Rows are points. Each copy is the shape, with its points in the same order, turned, moved and blurred by noise. Is it also mirrored, or only turned?
In the rows, 128 means zero.

Shape:
[[150 100 142]
 [125 183 136]
 [158  94 131]
 [ 87 129 154]
 [165 118 127]
 [ 95  89 126]]
Copy 1:
[[138 111 147]
 [141 189 123]
 [140 102 141]
 [ 82 162 142]
 [157 120 133]
 [ 82 115 119]]
Copy 1 is: only turned
Copy 2:
[[157 161 119]
 [139 136 202]
 [165 152 112]
 [ 97 166 155]
 [176 146 137]
 [102 149 112]]
Copy 2 is: mirrored
Copy 3 (6 x 3):
[[130  91 142]
 [118 178 150]
 [141  86 131]
 [ 71 129 149]
 [151 110 133]
 [ 80  93 116]]
Copy 3 is: only turned

Shape (8 x 4):
[[107  98 117 105]
 [132 101 150 139]
 [173 115 127 160]
 [116  99 159 126]
 [163 161 137 134]
 [119 193 133 146]
 [127 171 122 134]
 [134  66 140 178]]
Copy 1, 8 rows:
[[147 139 109 104]
 [139 113 145 129]
 [ 96  79 136 120]
 [152 131 146 126]
 [ 72 121 155 107]
 [ 60 164 137 145]
 [ 68 149 129 125]
 [154  68 124 151]]
Copy 1 is: mirrored
Copy 2 (8 x 4):
[[145 159 103 122]
 [151 149 141 161]
 [158  97 145 170]
 [150 169 140 150]
 [137 100 172 127]
 [ 82 112 173 122]
 [104 111 156 115]
 [158 146 116 206]]
Copy 2 is: mirrored
Copy 3, 8 rows:
[[ 86 144 110 121]
 [117 122 150 141]
 [164 121 126 166]
 [ 98 125 154 125]
 [177 135 124 112]
 [169  97 113  71]
 [158 112 105  89]
 [107  97 143 187]]
Copy 3 is: mirrored

Shape:
[[106  69 137  94 121 127]
 [126 133 107 114 142 142]
 [144 110 150 105 131 127]
 [114  99 146 110 153  90]
 [127 134 108  96 153 143]
 [138 124 137 236 153 145]
 [102  94 134 118 135 115]
 [153 133  67 125 138 133]
 [102 131 148 104 148 111]
 [117 113 149  92  43 124]]
Copy 1:
[[133  67 130 142  91 113]
 [129 121 107 118 131 143]
 [155 126 134 142 113 121]
 [123 108 145 157 123  97]
 [140 113 113 118 151 142]
 [ 70 204 161 108  80 168]
 [112  99 132 144 104 115]
 [135 135 100  71 136 130]
 [124 119 124 164 134 122]
 [170 104  67 164  54 108]]
Copy 1 is: mirrored
Copy 2, 10 rows:
[[ 90  88 144  96  94 133]
 [101 137 117 122 146 138]
 [123 118 161 115 131 125]
 [ 76 112 170 117 126 100]
 [ 94 136 126 111 156 142]
 [109 112 128 244 141 130]
 [ 77 111 149 124 108 119]
 [111 124  81 124 168 115]
 [ 79 145 165 118 128 118]
 [151 142 129  91  53 118]]
Copy 2 is: only turned

Shape, 13 rows:
[[121  97 165 147 148 109 116 154]
 [116 147 128 129 156 103 158 186]
 [139 119 128 153  76 116 157 131]
 [ 93 155 130 101 105 134 169 162]
 [114 167 127 115 113  78 174  98]
 [ 79 132 113 157 137 115 133 132]
 [120  81 117 146  71 133 113  96]
 [130 112 159 108 145 161 164 100]
 [134 117 159  92  97 150 160 121]
 [143 150 148 151 122  78 159 152]
 [134 163 128 108 153 160 123 112]
 [143 103 138 128  66 134 110 178]
 [116 115 207 171 133 105 130 142]]
Copy 1 (13 x 8):
[[115  99 171 144 137 131 130 133]
 [ 85 108 155 124 107 109  95 187]
 [121 165 138  98 101 119 146 138]
 [ 87 123 123  90  86 156 111 180]
 [ 74 145 126  94  67 119  91 108]
 [ 73 114 134  92 149 115 118 136]
 [146 130 119  76 132 126 177  99]
 [ 98 104  94 154  96 160 145 120]
 [125 122 109 123  72 169 147 137]
 [100 151 168 127  93 103  97 144]
 [120 104  73 133 117 140  90 138]
 [173 129 153  89 117 138 150 171]
 [103 137 189 157 142 154 121 118]]
Copy 1 is: mirrored
Copy 2 (13 x 8):
[[123 122 105 133 174 144 138 183]
 [120 158  93 108 127 103 171 204]
 [139 126  98 169  97 132 137 147]
 [ 93 135 113 107  85 113 174 159]
 [161 109  75  96  69 135 151 163]
 [141 147  85 105 144 133 166 131]
 [147 105 122 163 131 136 115  93]
 [141 115 166 110 111 169 152 167]
 [113 100 154 130  89 145 139 160]
 [141 136  65 137 106 132 140 201]
 [138 160 148  75 106 148 116 161]
 [ 85 127 116 176 127 103 107 150]
 [111 113  81 142 159 190 142 188]]
Copy 2 is: mirrored
